Each point is reached from the start by the listed moves, each made once or not at all, plus a little noise. Is the number of moves made odd or even? Then give how often each move was made.
In the rows, 128 means zero.

Moves:
(1): [194  78  95]
(2): [161 167 168]
Start: [107 112 132]
Points:
[176  63 102] => odd (1, 0)
[216 104 137] => even (1, 1)

Moves:
(1): [183 101 108 112]
(2): [132 229 152  94]
(3): [140 169 246 115]
Start: [124  78 130 114]
Points:
[180  52 112 100] => odd (1, 0, 0)
[127 179 152  78] => odd (0, 1, 0)
[125  79 131 115] => even (0, 0, 0)

Moves:
(1): [187 137 137 125 116 140 145]
(2): [ 98 178 156 125  76 148 148]
(3): [118  91 179 153 123 138 154]
(4): [131 137  84 168 116 110 154]
(5): [121 145 145 138 191 145 158]
(6): [134 105  97 125 126 218 155]
Start: [147 114 129  83 161 121 124]
Points:
[179 122 137 140  74 234 243] => odd (1, 1, 1, 1, 0, 1)
[149  54 151 108 154 218 179] => even (0, 0, 1, 0, 0, 1)
[169 112 186  95  89 249 213] => even (1, 1, 1, 0, 0, 1)
[122 175 110 121  99 117 171] => even (0, 1, 0, 1, 0, 0)

Moves:
(1): [145 140 153 126 145 144 146 135 129]
(2): [121 153 102 146 125 137 134 153 115]
(3): [109 125 139 137 119 138 125 110 102]
(4): [128 115 139 161 112 116 131 137 143]
(5): [111 130 142 151 163 119 110 139 112]
(6): [110 117 114 133 140 171 112 127 141]
(7): [ 78 131 125 129 147 141 159 116 138]
(8): [114 128 138 109 126 128 124 155 131]
(9): [113 151 144 131 133 110 109 117 157]
Start: [139 115 146 140 127 133 135 121 158]
Points:
[121 126 196 172 168 151 132 120 116] => odd (1, 0, 1, 0, 1, 0, 0, 0, 0)
[101 174 186 162 182 130 118 180 164] => odd (1, 1, 0, 0, 1, 0, 0, 1, 1)
[ 68 117 166 151 169 217 163  97 156] => even (1, 0, 1, 0, 0, 1, 1, 0, 0)
[  7 130 180 160 187 170 106 115 168] => even (0, 0, 1, 0, 1, 1, 1, 1, 1)
[ 37 127 207 211 186 172 134 106 184] => odd (1, 0, 1, 1, 1, 1, 1, 0, 1)
[118  97 170 183 100 130 135 110 146] => even (0, 0, 1, 1, 0, 0, 0, 0, 0)
[ 33 165 204 205 170 142 151 160 160] => even (1, 1, 1, 1, 1, 0, 1, 1, 1)

Moves:
(1): [138 147 127 146 125 130 125 125 122 109 124 106 135]
(2): [115 157 136 158 109 124 130 114 124 145 144 124 136]
(3): [146 112 163 107 121 109 134 145 140 129 145 107 118]
(4): [123  91 138 136 118 133 107 147 133 113 161 130 131]
(5): [124 110 114 134 142 126 147 116 125 129 139 106 127]
(6): [132 134 152 125 128 146 142 127 142 133 120 126 154]
(7): [159 118 113 155  89 126 143 113 140 136 109 136 141]
(8): [131 118 114 126 128 153 141 157 109 131 145 140 116]
(9): [133 134 102 118 134 131 126 131 157 123 150 132 117]
(10): [139 118 125 115 123 139 105  92 111 146 152 121 119]
(11): [113 120 110 111 124 126 144 100 108 106 157 130 120]
(12): [138 136 143 144 144 138 135 112 132 120 139 146 119]
Start: [110  97 132 119 128 108 142 126 102 132 154 133 153]
Points:
[122  95  78 148  86 145 220  87 108 135 219 133 166] => odd (0, 1, 0, 0, 1, 1, 1, 1, 1, 0, 1, 0)
[159 109 177 168  78  93 168  97 124 146 177 135 155] => even (0, 1, 1, 0, 0, 0, 1, 0, 0, 0, 0, 1)
[167  96 146 156  95 136 220 114 147 151 219 128 156] => even (0, 1, 1, 0, 1, 1, 1, 1, 1, 0, 0, 1)
[150  70  91 132 112 152 205 132 136 145 183 134 165] => odd (0, 0, 0, 0, 1, 1, 1, 1, 1, 0, 0, 0)
[174  90  74 142  85 150 139 106  99 137 191 125 140] => odd (1, 0, 0, 0, 0, 0, 1, 1, 1, 1, 0, 0)
[165  92 142 126  64 139 167 107 129 179 227 121 158] => odd (0, 1, 1, 0, 0, 1, 1, 1, 1, 1, 0, 0)
[135  29 143  96 129 142 169 185 144 121 249 106 151] => even (0, 0, 1, 1, 1, 1, 0, 1, 1, 0, 0, 0)
[147  55  91 164 102 167 197 100 120  78 245 135 159] => odd (1, 0, 0, 1, 1, 1, 1, 1, 1, 0, 1, 1)

Moves:
(1): [115 140 114 136 133 109 112 108  90 146 161 135 136 122 145 139 111]
(2): [129 154 141 117 115 132 136 128 120 125 151 121  93  74 119 117 130]
(3): [139 139 149 162 163 165 133 160 137 157 122 105 149 102 123 134 125]
(4): [103 126 125 161 123  91 113 108  99 116 109 106 135 157 109 134 154]
(5): [115 108 151  90 133 160 137 162 143 136 104 102 138 122 136 167 169]
(6): [135 149  95 120 147 154 133 106 111  90 134 142 108 141 106 165 115]
(7): [107 128 164 117 137 105 145  99  98 129 124 114 152 146 146 115 106]
(8): [152 131 147 115 116 145 131 130 108 118 142 146 147 107 130 117 113]
(9): [159 149 106 132 118 107 161 139 121 137  96 166 110 162 113 136 142]
(10): [135 146 119 124  98 151 116 137 143 158 115 101 121 153 116 126 122]
(11): [104  95 108 109 145 122 149 149 119 130 118 132 131 124  99 130 138]
(12): [139 136 136 128 114 152 151 102 149 156 128 143 117 141 142 120 142]
(13): [131 139 114 112 123 128 158 115 153 125 126 152 164  98 134 157 130]
(14): [ 94 135 132 126 123 164 140 145 133 104 126 157 156 136 139 138 125]
Start: [108 136  79 124 131 111 150 107 106 139  95 149 129 156 150 125 127]
Points:
[104 141  43  85 100 151 213  97 159 197  70 166 149 158 128 145 147] => even (0, 0, 0, 0, 0, 0, 0, 0, 0, 1, 1, 1, 1, 0)
[ 18 126 121  28 141 154 249 139 103 121  76 159 194  89 156 183 159] => even (0, 1, 0, 0, 1, 0, 1, 0, 0, 0, 1, 0, 1, 1)
[122 172  50  68 111 175 177 118  69 116 117 155  90 115  79 140 104] => odd (0, 1, 0, 0, 0, 1, 0, 1, 0, 1, 1, 0, 0, 0)
[122 202  51  86 109 140 243  71 105 128  48 183  98 157 113 228 215] => odd (0, 1, 0, 1, 1, 1, 0, 0, 1, 0, 0, 1, 1, 0)
[ 28 159  96  95 124 167 166  97  66 103  41 104 171 245 135 204 149] => even (0, 0, 0, 1, 1, 1, 1, 0, 0, 1, 0, 0, 0, 1)

Moves:
(1): [161 124 131 119 141 141 124 131 119 131 154 114 135 136 144 134 119 154
 124 115]
(2): [165 136 156 113 152 129 146 147 136 143 145 131 127 147 136 140 122 129
 119 142]
(3): [124 132 120 140 116 136 105 134 112 131 109 129 127 138 131 122 116 142
 134 139]
(4): [119 115 120 149 127 113 105 121 132 126 149 146 133 134 131 130 154 107
 137 154]
(5): [110 142 118 132 125 123 150 107 139 108  96 134 110 108 109  81 145 161
 137 134]
(6): [121 137 121 147 126 122 131 127 116 132 116 138 117 125 148 122 112 127
 126 131]
(7): [105 122 153 126 119 145 141 125 141 123 119 150 138 145 126 126 110 158
 104 101]
(8): [147 132 148 112 143 112 120 147 134 137 137 135 117 123 127 137 135 130
  97 116]
(9): [ 90 171 125 149 108 139 137 126 107 148 121 128 139 160 121 126 109 150
 115 121]
(10): [158 118 148 159 101 142 172 138 125 149 116 112 110 118 118 148  95 159
 102 135]
(11): [127 130 118 132 122 139 125 124 119 128 116 136 113 133 130 127 133 132
 119 123]
(12): [148 114 145 118 118 118 132 111 139 128 138 119 108 137 121 104 137 123
 140 129]
(13): [120 131 116 128 133 131 108  96 136 116 145 138 145  96 118 139 123  77
 137 151]
(14): [110 138 121 119 120 138 134 121 133 163 122 143 128 112 121 106 118 130
 149 140]
(15): [111 141 119 131 128 145 135 144 115 129 148 129 129 147 140 124 101 139
 117 133]
(16): [112 150 106 139 110 143 118 122 116  99 143 118 130 128 163 135 128 137
 135 151]
(17): [123 134 147 126 152 136 118 131 137 148  95 102 102 118 122 122 126 131
 122 118]
(18): [146 121 109 133 118 125 120 126 157 156 132 121 129 133 113 122 128 118
 140 131]
(19): [136 147 152 132 126 143 143 149 125 123 120 136 104 133 122 113 129 147
 139 117]
(20): [124 128 127 104 152 124 113 120 136 120 152 126 134 123 125 160 115 141
 134 125]
Start: [117 126 128 136 114 121 142 127 145 138 149 118 103 126 118 148 117 112
 135 120]
Points:
[107 170 153 133 132 192 158 105 153 118 160 104  57  92 131 172  39 224
  56 115] => odd (1, 0, 0, 0, 1, 0, 1, 1, 0, 1, 1, 0, 1, 0, 1, 1, 1, 0, 0, 1)
[ 77 203 164 110 154 172 135  97 167 131 140 145  55  66 135 115  69 198
 132 111] => odd (1, 0, 0, 0, 1, 1, 1, 1, 0, 0, 0, 0, 1, 1, 0, 1, 1, 0, 1, 1)
[115 164 120 153  74 184 183 104 181 169 179 133  93  93 119 119  39 195
  98 146] => even (1, 0, 0, 0, 1, 0, 1, 1, 0, 1, 0, 0, 1, 1, 1, 1, 0, 1, 0, 0)
[201 135 146 148 139 131 150 162 171 188 207 116  74 152 113 168  66 212
  97 162] => even (1, 1, 1, 1, 1, 0, 0, 1, 0, 1, 0, 0, 0, 0, 1, 0, 0, 1, 0, 1)
[148 161 152 136 132 151 174 131 151 165 154 164  55 133 115  85 142 175
 162 149] => odd (1, 1, 0, 1, 1, 0, 0, 0, 0, 0, 1, 0, 0, 1, 0, 0, 0, 0, 1, 0)
[142 143 172 159 108 152 145 120 211 217 173 137  83  99 111 175  76 108
  95 178] => even (0, 1, 0, 1, 0, 0, 1, 1, 0, 1, 0, 0, 1, 1, 0, 1, 1, 1, 0, 0)
[124 189 115 175 108 147  97  72 166 163 170  91  79 153 118  96 116 131
 166 196] => odd (1, 1, 1, 1, 1, 0, 0, 0, 1, 0, 0, 1, 1, 0, 0, 1, 1, 1, 0, 0)
[133 145 138 128 130 144  85 113 186 116 249 151 116 124 135 191 109 130
 130 128] => odd (1, 0, 0, 1, 0, 0, 1, 1, 0, 0, 0, 0, 1, 0, 0, 1, 0, 1, 1, 1)
[109 183 178 167  41 190 223 116 137 196 146 132  73 181 129 136  46 206
  93 137] => even (0, 1, 0, 0, 0, 0, 1, 0, 1, 1, 1, 1, 0, 1, 0, 1, 0, 0, 0, 0)
